Each point is reached from the start by the listed moves, each made 0, 1 or 2 times, or once backwards (-1), plus a little noise. Is the number of moves made odd or even? Then give how often each move was made.
In the rows, zero is written as 128.

Moves:
(1): [155 121 116 131]
(2): [116 153  88 124]
(3): [138 157 141 154]
Start: [131 123 139 119]
Points:
[127 231  85 163] => even (0, 2, 2)
[126 134 204 146] => odd (-1, -1, 1)
[135 165  46 113] => odd (1, 2, 0)
[158 117 127 122] => odd (1, 0, 0)
[148  87 114  96] => even (1, 0, -1)

Moves:
(1): [128 122 121 125 109 144 128 113 132 117 123 111]
(2): [106 143 136 140 110 125 129 124 134 117 106 135]
(3): [123 132 134 132 120 135 128 128 152 141 140 128]
(4): [128 115 137 146 145 131 114 129 142 131 136 106]
(5): [154 164 143 132 124 130 127 127 133 123 120 118]
(6): [121 142 132 122 131 140 102 129 130 124 132 127]
(7): [122 129 137 119 134 132 141 125 124 141 121 110]
(8): [126 120 131 121 119 118 129 147 127 122 116 130]
(9): [125 120 115 112 134 137 133 131 137 129 114 137]
Start: [115 129 119 131 134 107 142 132 144 116 127 120]
Points:
[194 158 129 142 145 147 155 106 198 131 148  62] => odd (1, -1, 1, 1, 2, -1, 0, -1, 1)
[131 175 166 158 132 106 110 194 249 114  88 120] => odd (-1, 1, 2, 2, 2, 0, -1, 2, 2)
[132  70 107  97 193  94 177 171 162 156 115 110] => even (-1, -1, 0, 1, 0, -1, 1, 1, 2)
[ 86 120 178 183 161  78 126 158 161 130 120  78] => odd (-1, 1, 0, 2, 0, 0, 1, 1, -1)

Moves:
(1): [116 113 136 124 142 125 137 137 145 130 124 116 118 127 131 124 123 125]
(2): [135  94 138 136 130 123 125 128 127 117 139 123 153 140 136 140 132 114]
(3): [125 138 119 125 136 144 149 125 127 105 118 137 130 129 122 118 131 155]
(4): [122 136 135 158 143 109 137 132 140 126 138 122 128 110 129 100 126 139]
(5): [126 132 115 121 146 133 113 133 132 114 122 123 111 121 144 133 127 134]
(6): [125 143 124 119 140 111 138 125 127 131 130 130 112 135 146 123 114 127]
(7): [132 131 131 128 115 130 123 125 141 125 135 129 134 121 133 121 131 125]
(8): [143 135 130 114 161 148 135 122 142 133 119 113 121 136 125 133 121 127]
(9): [137 118 134 138 145 117 144 131 116 125 125 128 121 118 135 110 165 125]
(10): [132 113 135 123 120 135 137 115 125 120 110 130 130 118 121 119 122 134]
(11): [108 129 123 115 148 129 121 127 123 127 117 138 132 132 138 128 123 146]
(12): [117 129 121 146 128 134 128 132 130 135 131 128 136 126 129 114 129 128]
(13): [129 121 141 130 119 132 122 117 126 133 136 138 126 134 118 129 135 139]
(14): [132 128 147 136 115 122 116 124 137 117 123 130 142 145 124 112 136 134]
(15): [118 124 128 127 121 131 127 118 120 117 140 127 137 130 117 119 137 139]
(16): [119 123 124 132 135 121 128 109 124 120 123 136 128 137 118 147 126 124]
(17): [115 110 116 119 128 121 126 123 123 126 131 147 141 140 110 121 124 135]
(18): [135 130 118 124 118 125 124 129 130 134 118 118 122 129 137 131 128 135]
Start: [108 136 136 117 125 108 122 135 132 135 110 131 132 132 115 122 125 128]
Points:
[ 90  69 118 159 132 105 140 130 127  22 161 115 175  76 133  89 143 133] => odd (0, 2, 1, 1, 2, 0, 1, -1, 0, 1, -1, 0, -1, -1, 2, 0, 0, -1)
[108 159 148 155  80  72  51 185 128 160 118 130 183 176 210 111 136  78] => even (-1, 1, -1, -1, 0, 1, 0, -1, 0, -1, 1, 2, -1, 2, -1, -1, -1, 0)
[114 101 114 120 183 156 176 129 179  78 101 101 104  47 119  12 146 174] => odd (1, 0, 1, 1, 2, 0, 2, 1, 1, 2, -1, 1, 0, -1, 1, -1, 1, 0)
[ 86   7 160 162 104  90 213 129 155  70 102 119 194 103  52  89  88 171] => even (2, 2, 2, 2, -1, -1, -1, -1, -1, 2, -1, -1, 0, -1, 0, 0, 1, 1)
[ 65 207  41  42 243 197 151 121 198 100  83  61  43 162 182 158  65 186] => odd (2, 0, 2, -1, 2, 2, 1, 2, -1, -1, 0, 2, 0, -1, 2, 1, -1, 2)
[126  55 143  87 176 107  97 112  98 137  24 111  96  99 167 199 142 141] => even (0, 1, -1, 0, 1, -1, -1, 0, 1, 2, 2, -1, 1, -1, -1, 1, -1, 2)

Moves:
(1): [129 128 130 139 118 133 122 126 120 124 128 131 123 124 121 135 126 132
 136 146 137 113 132 140 137 129 132]
(2): [125 136 125 123 128 148 126 129 123 119 126 128 120 123 127 126 133 129
 131 124 125 120 128 132 123 130 129]
(3): [128 127 128 140 139 135 117 135 137 120 131 140 128 135 119 133 129 134
 139 140 127 128 153 143 109 119 135]
(4): [127 133 129 127 121 124 127 129 134 134 127 123 133 140 127 128 117 123
 117 116 129 138 116 128 122 123 125]
(5): [134 135 125 130 123 142 124 121 139 125 128 135 106 123 146 121 130 132
 135 117 132 123 120 133 124 127 128]
(6): [124 130 129 134 123 139 123 132 137 119 136 134 125 123 137 136 120 126
 137 133 112 137 140 131 125 132 130]
(7): [121 125 138 132 128 127 127 121 121 136 132 126 132 130 137 130 134 121
 128 131 134 133 124 125 125 125 117]
(8): [122 124 131 132 126 134 123 116 124 129 133 134 130 127 123 128 138 127
 140 120 134 118 113 119 129 124 120]
(9): [137 119 123 119 118 131 133 116 126 124 122 127 127 134 127 128 133 121
 135 143 130 121 125 135 126 127 130]
(10): [120 124 116 121 129 127 123 123 122 134 132 128 116 132 124 127 130 118
 123 118 132 131 124 118 132 126 130]
(11): [129 122 142 127 117 118 126 136 131 131 136 123 120 124 114 137 143 139
 130 147 129 121 134 138 123 133 139]
(12): [126 134 131 123 135 119 125 138 132 144 139 129 137 142 135 118 125 127
 116 120 117 138 131 126 133 132 117]
(13): [132 126 128 133 118 128 129 133 121 124 129 127 125 125 121 131 131 132
 136 140 131 116 133 128 116 126 140]
(14): [140 129 131 130 125 132 129 129 128 122 126 125 127 129 131 129 123 127
 133 124 125 134 145 136 127 132 132]
(15): [125 126 136 128 144 120 123 151 130 135 132 123 133 146 132 135 123 130
 127 128 119 143 129 120 131 126 126]
(16): [120 132 124 132 122 126 115 119 127 145 138 111 127 121 124 120 153 122
 135 128 140 123  99 109 132 120 123]
(17): [139 134 132 134 132 124 123 129 135 127 132 126 127 128 134 131 131 118
 118 128 126 127 131 124 132 135 131]
(18): [130 120 129 124 123 126 128 131 127 127 123 131 135 124 135 122 122 124
 116 123 124 132 126 136 139 123 131]
(19): [137 126 129 124 126 107 121 128 127 117 121 126 127 126 128 138 115 138
 124 134 114 120 145 148 118 126 130]
(20): [122 125 122 140 123 138 138 117 123 127 129 126 115 125 122 120 143 124
 139 128 130 118 109 131 125 122 127]
(21): [124 127 141 117 128 118 134 124 126 128 125 128 123 124 123 117 122 119
 131 133 131 124 123 125 136 118 122]
(22): [125 134 132 128 122 122 128 126 128 125 121 135 125 129 134 127 137 122
 131 130 128 128 132 133 129 129 127]
(23): [131 123 135 133 120 124 119 129 132 124 121 129 125 127 128 126 125 131
 129 136 124 124 139 131 123 137 133]
(24): [105 127 127 136 122 140 131 125 147 112 143 122 124 137 155 108 134 117
 136 101 140 137 108 134 128 131 101]
Start: [124 120 129 136 137 130 133 132 128 146 118 121 108 129 134 150 138 129
 111 109 114 136 126 127 143 121 139]
Points:
[ 73 134 144 132  90  67  67 116  90 195 133  98  76 141 134 121 124  98
 123  84 139 107  50 109 151  43 106] => even (2, 0, 0, 2, 1, 0, 1, 1, -1, 2, -1, 1, 2, 0, 1, 2, -1, 1, 2, 0, 2, 1, 0, 0)
[110 158 163 142  29  92 131  77 116 137  73 100  12  72 124 102 163 152
 127 137 147  33  38 207 134  84 133] => even (2, 1, -1, 2, 2, -1, 0, -1, -1, -1, 1, 0, 0, -1, -1, 1, -1, 0, 2, 2, 2, 2, 1, 0)
[ 44 131  88 154  91 185 141  84 130 123 165  97  36 121 172 111 249  94
 171  63 168 132  76 144 123 130  92] => odd (0, 1, 0, -1, 0, 0, 1, -1, 0, 2, 1, 0, 0, 1, -1, 1, -1, -1, 0, 1, -1, 2, -1, 2)
